Each row is a point. To make a cloud, some directions were put in groups of two or more. Within a group, all points are equally far from the middle, so they leave a hole (a ring in 2 directions, a hollow ball in 3). The other directions are filled evenly. Then the cloud was stretched, turned, moved and blurred a little. How many holes are there, and how many directions does each take, smallest first?
In the rows, zero is written as 128.

Cloud (13 x 2)
[[ 92 130]
 [179 149]
 [150 116]
 [153 151]
 [178 139]
 [163 153]
 [118 143]
 [111 114]
 [ 99 156]
 [132 199]
 [145 176]
 [144 140]
 [ 76 133]]
Holes: 0

Cloud (28 x 4)
[[168  94 164 106]
 [117 110 113  76]
 [ 97  78 143 130]
 [175 153 138 101]
 [ 83 100 120 110]
 [130  75 134  92]
 [157 174 149 111]
 [119  83 166  97]
 [157 154 165 164]
 [104  81 113 117]
 [166 150 139  86]
 [ 97  86 128  99]
 [148  96  91 128]
 [123 133 170 181]
 [101 149 180  98]
 [116 171 106 112]
 [181 136 121 142]
 [ 95 106  99 109]
 [145 120  84 135]
 [ 88 142 185 118]
 [ 82 117 106 130]
 [ 79 129 110 117]
 [146  89 148 165]
 [166 115 173 153]
 [ 96  90 118 149]
 [135 148  96  92]
 [ 99 131 192 149]
 [148 142 138  71]]
Holes: 1 (4)

Cloud (49 x 6)
[[103 115 117 106  72 122]
 [148 139 183 131 130 176]
 [158 173 171 129  95 157]
 [143  95 136 183  97 146]
 [147 141  80 123  95 142]
 [162 165 177  99 100 148]
 [ 86 137 176 101 124 102]
 [167 167 115  87 131 102]
 [143 119 121  73 139 128]
 [186 135 113 148 154 113]
 [176 143 179 174 113 135]
 [143 190 146 132  81 123]
 [123 133 167  96 115  75]
 [121  86 191 105 160 133]
 [122 121 195 163  90 119]
 [168 148 151 185 122 120]
 [132 100 140 164 178 113]
 [ 86 115 119 177 137 145]
 [119 142 146 107  59 121]
 [155 166 117  95  90 138]
 [114  81 150 136 147  89]
 [131 105 189 138 125 172]
 [139 102 126 174  91 105]
 [112  85 136 173 164 149]
 [143 128 186  72 157 120]
 [142  70 153 123 153 142]
 [119 122 179  93 129 158]
 [106 112  95 151 140  89]
 [165 168 114  90 118 133]
 [187 128 128 111 114  97]
 [ 89 147 110 122  69 107]
 [107 140 148 126 152 160]
 [143 133 194  88 150 151]
 [182 127 170 100 104 120]
 [177 147 192 153 113 152]
 [150 171 108 112 121  87]
 [145 111 181 155 119  92]
 [174 113 139 101 101 127]
 [115 146 132 183 131 108]
 [168 155 194  94 130 149]
 [ 99  75 133 116 140 101]
 [121 157 104 133 140  90]
 [117 136 112  85 152 123]
 [115 143 174  97 156 145]
 [167 128 211 120 169 134]
 [108  91 119 145  90  94]
 [154 159 176 114 152 160]
 [168  93 113 149 121 146]
 [125 154 108 111  63 129]]
Holes: 2 (3, 3)

Cloud (99 x 9)
[[147 142  84 166 139 117 122 153 142]
 [133 115 133  91 131 172 143 142 145]
 [159 112 126 114 152 117  73 144 198]
 [130 154 108 130 152 157  79 191 112]
 [178 112 125 140  91 158 156 199 110]
 [ 91  84  99 108 128 123 144  98 155]
 [ 95 137 165  80 129 158  71 132 166]
 [164 150  66 129 130 136 162 156 132]
 [ 90 155 113 122  59 122 136 155 111]
 [104  84 115 154 102  94 143  94 171]
 [132 157  91 132 102 129 122 115 130]
 [140 112  93 161  92 194  78 192 150]
 [132 169 135 112  88 101 130 110 143]
 [180  98 113 109 163 149 126 179 103]
 [117 165 115 119 136 161 112 189 111]
 [154 191 123 147 141 176 119 118 146]
 [171 151  99 138 107 149  92 157 152]
 [131 123  87 172 166 113  56 115 128]
 [111 161  76 138  87  70 112  94 114]
 [126 164 142 122  64 144  91 145 146]
 [141 205  91 153 188 173  89 153 147]
 [132 124  50 127  87 205 105 151 140]
 [160 117 107 153 151 171 124 157 172]
 [ 55 154 121 119 124 139 116 101 179]
 [184 138  81 148 110 120 130  92 117]
 [104 146  75 129 142 109 137 134 160]
 [ 75 106 112 120 115 114  80 108 185]
 [157 130 109 136 126  67 126 140 132]
 [124 190 137 150 132 160 123 160 146]
 [106 154 113 113 156 215  87  99 167]
 [ 72 103 176 163 141 111 142 155 136]
 [118 169 122 151 116 120 139 137 129]
 [114 117 146  82  98  70 146 124 146]
 [ 57 130 116 159 150 109  78  98 154]
 [117 127 113 141 114 128 109 174  81]
 [163  78  96 150 112 155  99 162 121]
 [112 129 114 120 156 169  86  96 149]
 [157 126 148 158  80 165 124 125 119]
 [146  93 129 122 140 151 158 108 168]
 [108 107  69 153 146 163  57 116 151]
 [114 146 122 127 153 180 112  97 180]
 [ 86 146 117 121 153 177  74 168 113]
 [107 164 170 128 134 179 126 122 139]
 [138 131 111 171 125 196 138 147 108]
 [128  75 111 154 163 184  90 134 130]
 [ 47 190 148  99 151 153 118 128 183]
 [122 174 154 136 114 133 111 123 159]
 [137 145 138 152 102 201  83 185 149]
 [ 96 120  83 136 184 214  56 129 166]
 [119 122  88 148 154 114 113 118 113]
 [108  99 154 109  93 151  82 146 133]
 [131 111 149 151 149  65 143 113 154]
 [ 84 171 116  92 138 113 134 123  72]
 [ 85 101 130 117 112 129 150  75 189]
 [158 162 104 109  84  94 177 103  99]
 [125 115 115 100 124 105 147 136  90]
 [102 193 143 139 184 183 112 147 130]
 [100  75 142  85  89 119 132 142 155]
 [132 205 176 117  98 150 187 162 157]
 [157  89 192 135 143 150 157 122 174]
 [111 163 128 200 111 150 118 126 126]
 [159  89  74 161  96 145 131 149 157]
 [135 112 110 167  80 142  75 124 191]
 [113 103 189 135 127 125  65 104 144]
 [191 122 101 102 116 155 137 122 164]
 [107 182 118 142 151 142 113 139 129]
 [110 160  71 132  86 115 141 119 144]
 [123 111 149 112 137 142 126 131 187]
 [139  98 174 127 133 145 144 156 142]
 [117 123 114  90 134 153  85 129  93]
 [115 174 122 121  70  90 145 139 147]
 [149 113 119 148 155 197 102 117 178]
 [ 70  89 193 116 144 209 101 129 182]
 [109 151 154 117 121 146  74 164 120]
 [111  94 150 107  76 102 122  81 142]
 [120 149 148  94 112 114  75 129 153]
 [181 100 180 125 115 165 165 155 158]
 [110 127  71 126  69  93 143 140 126]
 [132 158 172 126 141 152 125  87 165]
 [139  65 129 147 117 158 134 163 170]
 [146 167  59 141 108 141 146 131 127]
 [132 158 124  73  91  86 154 178 101]
 [129 136 106  99  84 144 123 160 105]
 [110 133 108 131 108 170 122 143  92]
 [125  63  80 127  77 136 139 128 111]
 [140 204 113 131 121 145 115  99 131]
 [145 116 107 108 118 128  88 123  95]
 [159 138  97  92  67 136 130 174 109]
 [147 135 126 149 119 168 111 119 125]
 [138 131 150 127 135 151  63 100 156]
 [116 142 159 131 121 115 149 118 156]
 [167 124 127 123 119 148 140 160  93]
 [126 134 177 121 130 122 164 154 155]
 [137 165 119  85 112  99 194 119  87]
 [149 103 103  75 108 134 102 116  99]
 [109  92 126 126 126 142 121 125 111]
 [132 150 150 148 105 119 128  71 166]
 [155 132 177 112 125 138 180 133 150]
 [128 114 153 177 111 207  94 136 133]]
Holes: 0
